Every row gives one point. Two turns around zero, p and q, are shown by what they do to some points. Write where each new point lands after one turn and then the other. Backwards means that the second turn is done in reverse. Each puzzle has new turns, and all numbers are rounded.

Turn p:
-.23  .15 -.19 =>  .00  .00 -.33
-.45 -.08  .20 => -.27 -.39 -.16
 .15 -.26 -.18 =>  .33 -.06  .11
.53 .19 .16 => -.05  .45  .37
Turn q:
.53 .04 .02 => .46 .19 .18
-.26 -.16  .27 => -.32 -.14  .21
 .18  .23 -.01 =>  .13  .26 -.03
-.45 -.11 -.28 => -.27 -.31 -.35
Where do these land?
q, then p:  .14 -.22  .22 => -.18 -.09  .28
q, then p:  .26 -.21  .29 => -.26 -.02  .36
p, then q: -.44  .10 -.54 =>  .49 -.21 -.46
q, then p: -.20  .34  .06 => -.11  .06 -.38
p, then q:  .24 -.01 -.04 => .02 .22 .11

Turn p:
 .04 -.02  .16 -.28 => -.16  .12 -.09 -.24
.02 .16 .17 .12 =>  .12 -.04  .19 -.13
 .41 -.07 -.31 -.09 =>  .13 -.20 -.47  .03
-.59 -.25  .26  .51 => -.28 -.07  .72  .36
 .12  .19 -.28 -.26 =>  .19  .20 -.34 -.02
Turn q:
-.52 -.22 -.15  .15 => -.41 -.25  .20  .32
 .05 -.12  .02  .23 =>  .04 -.13 -.17  .15
 .37 -.18  .37 -.32 =>  .50 -.16  .09 -.35
-.01 -.30  .11 -.22 =>  .08 -.29  .17 -.17
-.07  .14 -.33  .11 => -.31  .15 -.15  .04
 .19  .69 -.02  .06 =>  .10  .69 -.15  .02
Where do these land?
p, then q:  .40  .21 -.47 -.18 => -.28  .07 -.51 -.34
q, then p backwards: -.01  .05 -.04  .19 => -.04 -.08 -.17 -.05
p, then q: -.04 -.48  .50 -.48 => -.43  .03  .73  .05
q, then p:  .07  .04 -.19  .22 =>  .12  .08 -.03  .27
q, then p backwards: -.09  .01  .13 -.44 => -.08  .21  .39  .12
p, then q backwards: -.24  .04 -.16  .33 => -.27  .04  .32  .14
q, then p: -.10  .13  .23  .36 =>  .28 -.31  .15  .11

Turn p:
 .10  .45 -.27  .16  .00  .21 =>  .24 -.25 -.39 -.15 -.22 -.11
-.41 -.24 -.11  .23 -.41 -.28 => -.10  .33  .33  .20 -.44 -.27
 .39  .11  .47 -.09 -.27  .07 =>  .22 -.27  .09  .32  .45 -.19
 .05 -.15 -.34 -.10  .31  .20 => -.27 -.09 -.23 -.15 -.11  .35
 .34 -.08  .23 -.29  .38 -.25 => -.23 -.01  .02 -.23  .60  .06
-.17 -.33 -.04  .06 -.31 -.24 => -.24  .19  .31  .21 -.19 -.17
-.06  .14 -.34 -.40 -.05  .23 => -.02 -.44  .09 -.22 -.24  .22
-.24  .11  .40  .43  .34  .07 =>  .41  .53 -.22  .03  .15  .11
Turn q:
-.16  .34 -.24 -.40  .02 -.08 => -.10  .49  .04 -.07  .32 -.09
 .18 -.26 -.24  .12  .27 -.05 => -.16 -.15 -.18 -.36 -.15  .12
 .18  .19 -.47 -.44 -.49 -.10 =>  .25  .61 -.14 -.21 -.02 -.48
 .01 -.03  .27  .44 -.26 -.36 =>  .08 -.37  .45  .05 -.23 -.25
-.19  .13  .08  .11  .14  .43 => -.10 -.16 -.24  .32  .27  .10
 .21  .13  .31  .05 -.08 -.11 =>  .32 -.13  .24  .01  .04  .04
-.22 -.50  .28  .13  .40  .27 => -.29 -.30 -.17  .25 -.24  .55
Where do these land?
p, then q backwards:  .29  .22  .14 -.15 -.19 -.22 =>  .06  .36 -.07  .33 -.10 -.05
p, then q: -.02  .22 -.28  .44 -.42  .39 =>  .15 -.16 -.07 -.22 -.42 -.61
p, then q:  .15  .42 -.03 -.23  .53 -.14 => -.04  .52 -.24 -.26  .06  .39
p, then q: -.30  .05  .01 -.20 -.07  .10 =>  .32 -.02 -.05  .17 -.07  .09
q, then p:  .26 -.09  .12  .38  .15 -.09 => -.31 -.03  .22  .26  .11  .21
p, then q: -.25 -.01  .06  .04 -.29  .72 =>  .38 -.48 -.40  .08 -.26 -.25
p, then q: -.06 -.18  .07  .02 -.30 -.39 => -.03 -.09  .51  .12  .05  .01
q, then p: -.34 -.46  .13 -.01  .18 -.06 =>  .31  .05  .15  .33 -.38  .09
q, then p backwards:  .28 -.17 -.22 -.29  .41 -.32 => -.34  .07 -.20 -.22  .54 -.13

Turn p:
-.10  .04  .06  .15  .01 -.03 =>  .04 -.02  .04  .02 -.18 -.04
 .12  .75 -.01  .34  .25  .27 =>  .39 -.19  .42  .59 -.02 -.34
 .07  .02 -.20  .29  .15  .01 => -.03 -.33 -.04  .16 -.08 -.09
-.05  .10 -.14 -.29 -.13  .09 => -.05  .25 -.08  .15  .21  .07
 .03 -.17  .06  .03 -.25  .01 =>  .11  .06 -.23 -.17 -.03  .03
 .12 -.23  .06 -.18 -.11 -.34 => -.23  .10 -.12 -.37  .09 -.11
 .04 -.26  .12 -.25  .05  .12 => -.01  .04  .03 -.22  .17  .28
-.22 -.25  .05 -.08  .03 -.13 => -.21  .08 -.03 -.17 -.15  .18
Turn q:
-.38  .22 -.14  .12 -.15 -.11 => -.29  .20 -.27 -.08  .16  .17
 .17 -.27  .04 -.22 -.23  .23 => -.10 -.25  .25 -.08 -.34 -.05
 .13  .10 -.21  .16  .30 -.20 =>  .21  .17 -.20  .30  .10 -.12
 .07  .21  .15  .11 -.18 -.27 => -.08  .01 -.12 -.17  .25 -.27
-.28 -.12  .21 -.28  .18  .20 =>  .09 -.22  .18 -.07  .04  .44
 .08 -.07 -.08  .16  .25  .25 =>  .23  .22  .13  .12 -.16  .09
 .03  .21 -.23 -.05 -.25  .11 => -.13  .06 -.26 -.17 -.24 -.05
 .18 -.26  .27  .01  .09 -.21 =>  .08 -.19  .29  .14  .20 -.20
Where do these land?
q, then p:  .19 -.25 -.04  .07 -.10 -.16 => -.08  .00  .00 -.17 -.30 -.13
p, then q backwards:  .19 -.08  .23 -.08  .15  .06 => -.03  .02  .34 -.04  .02  .08
p, then q: -.24  .04  .06 -.10 -.33  .07 =>  .06  .16 -.30 -.20 -.14 -.11
q, then p: -.02  .20 -.30  .18  .31  .36 =>  .36  .02 -.12  .32  .25 -.28
p, then q:  .28 -.18 -.27 -.15 -.21 -.31 => -.03 -.08 -.33  .38  .07  .28
p, then q: -.22  .47 -.09  .01  .05  .17 =>  .03  .39  .10 -.16  .22 -.27
q, then p: -.27 -.17  .17 -.12 -.02 -.15 =>  .01 -.12  .15 -.04 -.13  .34
p, then q backwards:  .08 -.02  .24  .19  .15 -.03 =>  .18 -.07  .19 -.14 -.05  .17
